Each row is a point. Each copy is the shape, with its points in the same order, turned, moved and blurred by noise. Say if it was mirrored as well.

Shape:
[[  4.3  -5.0   2.9]
 [ -3.9  -5.4   5.0]
 [-10.8  -0.8   2.7]
 [  2.6  -4.2   3.7]
 [  3.1   1.4   0.5]
 [ -0.4   4.7   0.3]
 [  2.9  -2.7  -1.5]
 [  3.5   2.8  -0.6]]
Copy 1:
[[ 2.5 -1.4  5.8]
 [-3.6  4.6  6.4]
 [-8.9  7.5  0.7]
 [ 1.6  0.2  5.5]
 [ 2.9 -0.2 -1.2]
 [ 0.7  2.6 -4.3]
 [ 0.4 -3.3  1.5]
 [ 3.4 -0.5 -2.8]]
Copy 1 is: only turned
Copy 2 (8 x 3):
[[  4.3   4.1   3.1]
 [ -3.6   4.2   5.3]
 [-10.6  -1.6   4.3]
 [  2.5   3.4   2.3]
 [  2.9  -1.1  -1.7]
 [ -1.3  -3.7  -3.5]
 [  4.7  -1.2   2.7]
 [  3.3  -2.9  -2.4]]
Copy 2 is: only turned

Shape, 8 rows:
[[-4.0 -0.9  2.7  4.4]
 [ 5.4  2.4  2.7 -1.9]
 [ 1.1  2.6 -6.6 -6.5]
 [-6.2  0.7  5.6  2.6]
 [ 1.9  7.1 -1.4  1.2]
 [-2.2  0.4 -1.1 -0.8]
 [ 5.0 -0.4 -3.4 -4.7]
 [-4.2  4.7 -3.7  5.5]]
Copy 1:
[[ 1.2 -6.5  1.3 -3.9]
 [-2.4  4.5 -0.5 -1.9]
 [ 7.6  6.4  2.5  2.2]
 [ 2.1 -6.6 -1.9 -6.2]
 [ 0.2  0.8 -2.8  3.5]
 [ 4.6 -0.9  1.8 -1.1]
 [ 2.5  7.0  4.7 -0.1]
 [ 3.4 -6.4 -0.6  4.1]]
Copy 1 is: only turned
Copy 2:
[[ 2.5  0.7  7.1 -1.1]
 [-3.5 -1.3  1.2  6.6]
 [-1.2  2.7 -8.0  1.7]
 [ 3.1  3.6  7.9  1.9]
 [-6.5  3.2  1.0  1.5]
 [ 1.6  1.8  0.3  0.4]
 [-1.5 -2.1 -5.4  4.2]
 [-2.5  4.5  3.5 -5.4]]
Copy 2 is: only turned
Copy 3 (8 x 4):
[[-1.7 -4.1  3.3 -6.7]
 [ 2.5 -5.9 -3.5  1.3]
 [ 1.4  3.5 -0.3  6.1]
 [ 2.9 -3.6  5.2 -7.1]
 [ 0.4 -5.4  3.4  3.9]
 [ 1.3 -0.2  1.3 -2.2]
 [ 1.2  0.8 -5.4  2.8]
 [-3.3 -2.7  8.6  1.1]]
Copy 3 is: only turned
